Each row of a before or after table is a point. One or more steps were done to the points. Then noise was added and the rows were shuffled. The steps act on how far a point lies along the listed directions, d1 being the first. What was done? A step turns or swaps two directions, mirrors them in a line or flattens them onto one, adds a multiple of one to another, or multiplies one. Angles are multiples of 10 degrees, from the lower direction toward the higher: turns from -170 to 170, lines from 10 to 170 but not 90. Use the fewest steps. Two steps may share a direction if one is a turn and the other turns, adds or multiplies; they go together, in the order done. Otherwise the lowest direction goes first.
In the rows, zero is written as 128.

Directions:
(1): [101 167]
(2): [167 155]
Before:
[[ 84 115]
 [154 133]
 [158  76]
 [ 99 169]
 [125 178]
 [120  66]
 [119 110]
 [110 163]
 [ 98  90]
 [ 83 151]
 [146  87]
 [100  86]]
After:
[[150 145]
 [144  91]
 [142  79]
 [ 79 136]
 [ 81 129]
 [106 166]
 [165  93]
 [109 183]
 [116  79]
 [109 132]
 [ 89 102]
 [ 77 162]]
Steps: mirror d1 and d2 in the line at 100 degrees

Directions:
(1): [135 194 140  94 159 129]
(2): [ 74 151 100 113  84 144]
(3): [157 146  63 144 126  95]
(4): [162 160 157 159  76 136]
(5): [148 110 137  70  95  91]
(6): [164 116 102 102 125 191]
Before:
[[154 167 139 125 100 121]
 [ 99 101  82 175 126 141]
 [106  75 123 182 135 101]
 [117  46 165 133 132 127]
 [124 118 113 103 126 105]
 [ 97  79 169 136  94  91]
 [153 218  86 131  82 185]
 [151 124  66 150  61 148]
 [167 105 165 129 120  97]
 [150 116 175 109 107  89]]
After:
[[129  85 157 162 103  93]
 [101  67 126 144 108 213]
 [149 144 129 140 114 169]
 [172 121 105 173 127 122]
 [105 144 121 146 145 123]
 [ 98  77 165 120 112 128]
 [144  89  89 152 111  75]
 [128 119 102 182  74  96]
 [118 127 141  76 115 230]
 [161 147  92 179 116 122]]
Steps: add -0.5 times d4 to d1; turn d4 and d6 by 50 degrees; turn d3 and d5 by -140 degrees; turn d2 and d3 by -20 degrees

Directions:
(1): [153 125  91 118 137 105 162 132 110 101  52  76]
(2): [ 59 129 100 130 151 185 147 101  94 150 137  91]
(3): [ 92 118 166 107  88  88 103  87  94  76 138 102]
(4): [164 132  90 135  66 116 153 134  77 160 174 118]
Before:
[[206 133 107 138 130  95 148 173 110 121  99 112]
 [ 60 138 149 125 168 167 118 116 154 155 139 148]
 [177 147  75 105 168 163 163 161 162 139  81 130]
 [ 69 143 125 144 203 194 120  99 149 147 158 134]
 [152 152  60 145 178 188 201 148 120 200  68 105]
 [133 136  59 163 138 169 184 159  93 193 117 109]
 [170 109  94 143 170 125 155 174 164 151  93 141]
 [ 74 130 140 114 173 170 118 117 143 114 112 117]
 [106 133 137 123 134 190 117 132 146 151 143 157]
 [ 83 141 140 127 208 207 112 151 184 159 150 172]
 [111 107 160 126 168 156 109 128 188 135 147 142]
 [130 125 110 141 150 147 149 152 121 146 118 134]
 [199 129  61 153 156 158 178 175 154 152  90  96]
 [ 70 153 167 121 133 111  95  90 122 117 149 132]]
After (14 x 12):
[[141 104  92 136 188 144 160 161 151 147  79 117]
 [ 98 108 121 131 149 185 139 120 141 169 167 113]
 [143 148  78 154 118 167 156 115  92 188 205 119]
 [ 85 153 154 127 108 114 109  95 100 139 180 131]
 [212 141  82 160 108 101 170 189 122 165  95 141]
 [152 128  99 142 139 136 149 156 116 143 119 133]
 [ 99 141 101 130 115 157 145 127 102 184 174 135]
 [165 145  67  95 162 159 169 150 145 134  76 114]
 [216 148  56 137 132 130 198 164 106 187  71 112]
 [103 132  92 124 113 161 141 119  86 150 159 100]
 [114 148  78 132 153 208 149 153 117 201 190 143]
 [159 130 138 131 174 109 127 155 139  97  65 106]
 [132 134 116 127 104 179 129 141 129 167 161 156]
 [202 129  73 141 170 145 168 172 161 131  75  94]]
Steps: turn d1 and d3 by 10 degrees; turn d2 and d4 by 90 degrees
